Each row is a point. Any point is a mix of the corners, with weights that add up to 1. It lies inside the corners' shape when no weight is negative. Say inside or outside, and name the corners with a negative weight.

Corners:
(1): [-85  15  -3]
(2): [ 22 -48 -66]
(3): [ 21 -35  62]
(4): [115  -2  27]
Points:
[ -5  -3 -20] => outside (3)
[-25 -25  -4] => outside (4)
[19  2 36] => outside (2)
[-17 -11   5] => inside
[-18  -7 -36] => outside (3)

Corners:
(1): [-51 -42  45  29  49  21   1   3 -16  73 -62]
(2): [-16  79 -11 -40 -14  -2 -44  52  28  72 -59]
(3): [  54 -121  -19    0    5   12   35  -38   29   -8  -57]
(4): [ 29  29   3  37  -8  -9  16 -21  29  32  37]
(5): [ 44  36  22  28  15 -19   2  27  40 -34  74]
(6): [ 42 -17  36  45 -40  29 -47  44 -54  24 -72]
(7): [ 48  -2  33 -44  30  53  55 -15 -60 -24  21]
(8): [  10 -120   37   19   54   -2   -2  -23   -8   77    0]
(9): [ 58  53 -15 -92  58   6 -54 -38 -15 -72 -52]
(10): [-10 107  -2 -22 -49   8 -60  44  11 -15  15]
(11): [ 18  38  67  -7 -38 -32  30 -33  27   1   0]
(12): [ 21  16 -50  -7   4 -98  10 -11  11  40 -28]
Points:
[ -1   3  24   9   3   7 -14  10  -5  29 -29] => inside
[  1 -21  20   5  18   0 -11   0  -3  37 -17] => inside
[  4 -52  19  10  25   8   5  -9   1  37 -36] => inside
[  2  -5  16  -3   4 -17   6   7  23  40  -5] => outside (4, 6, 9)
[ 17  45  19 -14  -1  -1 -15  13  -3   7  -5] => outside (3)
[ 35   7  -9 -27   5 -17 -24 -19  13   1 -41] => outside (1, 5, 7)

Corners:
(1): [ 43 -62   5  -8 -12 -49  26  -5  24  -7  26 -14  -9  47 -41 -30  11 -41
  61 -14]
(2): [  2  31 -13  20  32 -44  -3 -38 -52  58  82  15  73 -23  25  63 -28 -30
   4 -55]
(3): [ 32 -26  24 -28  16 -37 -19 -30 -58 -28  -7   5  29 -43 -43 -30 -71  25
  30   4]
(4): [-48 -12 -74   3 -23 112 -24  -1  19  19 -13 -34  66 -58  10  62  70 -30
  33  41]
(5): [  4 -22 -14  -9  17  18   1  35 -33 -11   3  79  83  -6 -35   0  -1 -58
  23 -11]
(6): [-42  -8 -28  27  -5  80  33  22  28  20 -31 -23   5 -66 -25  39  60 -35
  24  64]
(7): [ 42 -19  40 -42 -15 -28  -6  63  14   1  16 -15 -27  34 -50  18 -26  56
   6   2]
(8): [ 42 -71  52  14   9  29  33  24  31 -51  40  21 -17 -23 -35 -44 -12  23
  15 -23]
(9): [-103    2  -68   61  -22  121   46    5   27    0  -38  -29   16    3
  -18   22   24  -74   11   43]
(10): [-77   1 -37  20  47   8  -9  26 -50  58  13  20  23 -59  27   1   4 -28
  45 -17]
(11): [ 58 -12  -3  -4 -56 -37  -8  21  49 -52 -11 -25 -19 -45 -29 -39 -13  41
  15 -33]
(12): [ 36 -30  89 -40 -72 -27  12  55  45 -62  18 -20 -16 -19  29 -42 -21  45
  -8  51]
(13): [ 11  13  11  -2  19   3  26  23 -39  15  -7 -23  77  -7 -31 -24 -16 -30
  32 -65]
(14): [  1  32 -34  -7  54  11  21  26   9  20  13  10 -10 -33  17  32 -47 -45
  44 -32]
(15): [-50 -39 -32  85  40  41 -15  74  36   0 -43 -30  12  -7  21  39  57 -11
   6  11]
(16): [ 21 -18  46 -41 -41   9  -9  -5  50 -24 -35  64 -31  31  -6  19 -40  45
  12 -32]
(17): [  6  17  52   2   2 -47 -21   4  18 -55  40   8  -4  47 -44 -17  13   8
  30 -11]
(18): [-51 -38 -40   1  41  55  23  60  81  23 -34 -22  26  11  18 -20  29  29
 -19  46]
(19): [ 17   1  54  12   0 -25 -26  36  38   8  25 -15  49 -30 -56  -5 -74 -15
  57 -14]
(20): [-90 -34  -1 -29  -2  38  23  68  48 -37 -38 -58   6 -51  12  78  44 -21
 -24  24]
(21): [ 28   7  26 -28 -14 -13 -67  25  25  -5 -11  41 -32  17 -16   6  -5 -37
 -31   3]
Points:
[ -1 -10  13   2   4 -13  -3  14  10 -14  15  -1  10   6 -22  -4   3  -9
  28  -7] => inside
[ 25 -17  27  -8   0 -25  -3  19   0 -17  11   5   5 -17 -23  -6 -23   3
  24 -20] => outside (4, 9, 18)
[  1 -12  -7  10  23  27  -9  43  15  26   3  17  13 -23 -11  13  -4   5
  16 -19] => outside (1, 3, 9, 12, 17, 20)
[ -2 -19  12 -30 -24   1  -9  19  13   1  -3  -7  36 -47   1   6  -5  -4
  16  12] => outside (7, 8, 9, 14, 15, 17)

Corners:
(1): [-71 -14  17  -4  13   7 -54  19  -3  77  30  39 -28  25   8  22 -46  13
 -16  61]
(2): [ -72  -75   -6    6    9  -39    4   42   41  -54  -24   18  -85   40
   10  -67  -82    7   43 -108]
(3): [ -5  20 101 -19  -4   1   1  56  10  21  18  28  15 -26 -47  15  67  -8
 -55  30]
(4): [ 11 -17 -28 -32 -30 -11 -46  37 -44  20  29 -10 -35 -36 -16 -52 -28  36
  61 -93]
(5): [-27  51  -7 -32  76  37 -47   4  27  24 -50  59  48 -51 -21 -14 -52  47
 -61  91]
(6): [ -20  -18   24  -10   58 -115   11   17   59   12   90   -4  -35   40
   36  -60  -81    0   80  -21]
(7): [-31 -56  17 -25  45 -71  17 -27   8 -23  20 -17   6  52 -44 -73 -51  51
 102 -66]
(8): [ 52  27  59  25 -38  -2  -3  36  53  15  -5  19  17  -2  -6  41  62  19
  76  59]
(9): [ -19  -16  -19  -21   42  -45  -23   20   63   69  -25  -12   15   17
  -33 -121 -112   -8   29  -72]
(10): [ -8  46  36  13  78  10  43 -39   2  39 -72  53 -16 -47 -22 -13 -45 -26
 -64  90]
(11): [-92  36 -25  34   4 -64  15   8   4  22  17  -5 -12 -10   6 -79 -63  -8
  55 -45]
(12): [ 47  17  31  27  -4  47  47  12   1  30  41 -22  29 -26 -64  67   0  53
 -12  -1]
(13): [ 28  31  38 -39 -22  44  64  69   8  85 -15   9  52  -4  14  51  43  18
  -2  39]
(14): [  8 -17 -19 -45 -74 -51  20 -11 -32  17 -56  -5  28 -59 -21  25  27  28
 -49  75]
(15): [ 23   9 -44 -14  10  63  -9  24  24  58   1 -44  12 -22 -50 -46 105  16
 -88  -6]
(16): [-35 -75   2  45  56 -15 -38  14 -24 -23  18 -63 -23 -22  17 -14 -85  -8
  52 -28]
(17): [-27  -1 -23 -30  17  26  22 -10  10  18  14  78   7  18 -44 -11 -54 -42
   8  75]
(18): [-26  47  44 -19  21  21 -29 -75  46  32 -32  16  80 -50  55  56 -48  -8
   8  68]
(19): [ 99 -20   3  33 -68  -6  13  23 -23  43   0  26  74  -4  38 -11  48  22
 -36  27]
(20): [-17  14 -38   2  41 -28 -34  12  12  -7   5 -54 -38  44  -1  41 -39 -25
  30 -52]
(21): [ 18  18  57 -28 -73  69  20  31 -17  -6  34 -37   0  31 -15 -42  -5  -1
 -55  49]
Points:
[-29  -3  -8 -11  11 -18   6  18   0  20   8  -5 -13  -5 -25 -31 -33   7
   4 -12] => outside (8, 18, 19)
[-12   7  20  -8   7 -10  -4  19   8  18   8  -1   1  -5 -17  -9  -7   4
   2  -3] => inside
[ -4   1  19 -12  -4   2  -3  21  12  22  14  -4  13  -2 -10 -13 -15  11
   5   4] => outside (10)
[ -2  -4   7  -1  -7 -14   0  15  12  21  13 -12   7   3  -3  -8  -7   9
  24 -10] => outside (5, 10)
[ -6  -4 -22 -17  -8 -10  10  50   9  52  11  14   2  -3 -24  -6  -8  14
 -23 -18] => outside (7, 8, 10, 16, 18, 21)
[-45   0  48  -4  24 -20   6   7  10  -2   2   8 -18   1  -2  17 -41   9
   8  35] => outside (4, 9, 15, 17, 19)
[-12   2   5 -10  18 -23   1  12  26  33   3  12   7   1 -13 -26 -34   7
  16  -6] => outside (16, 21)
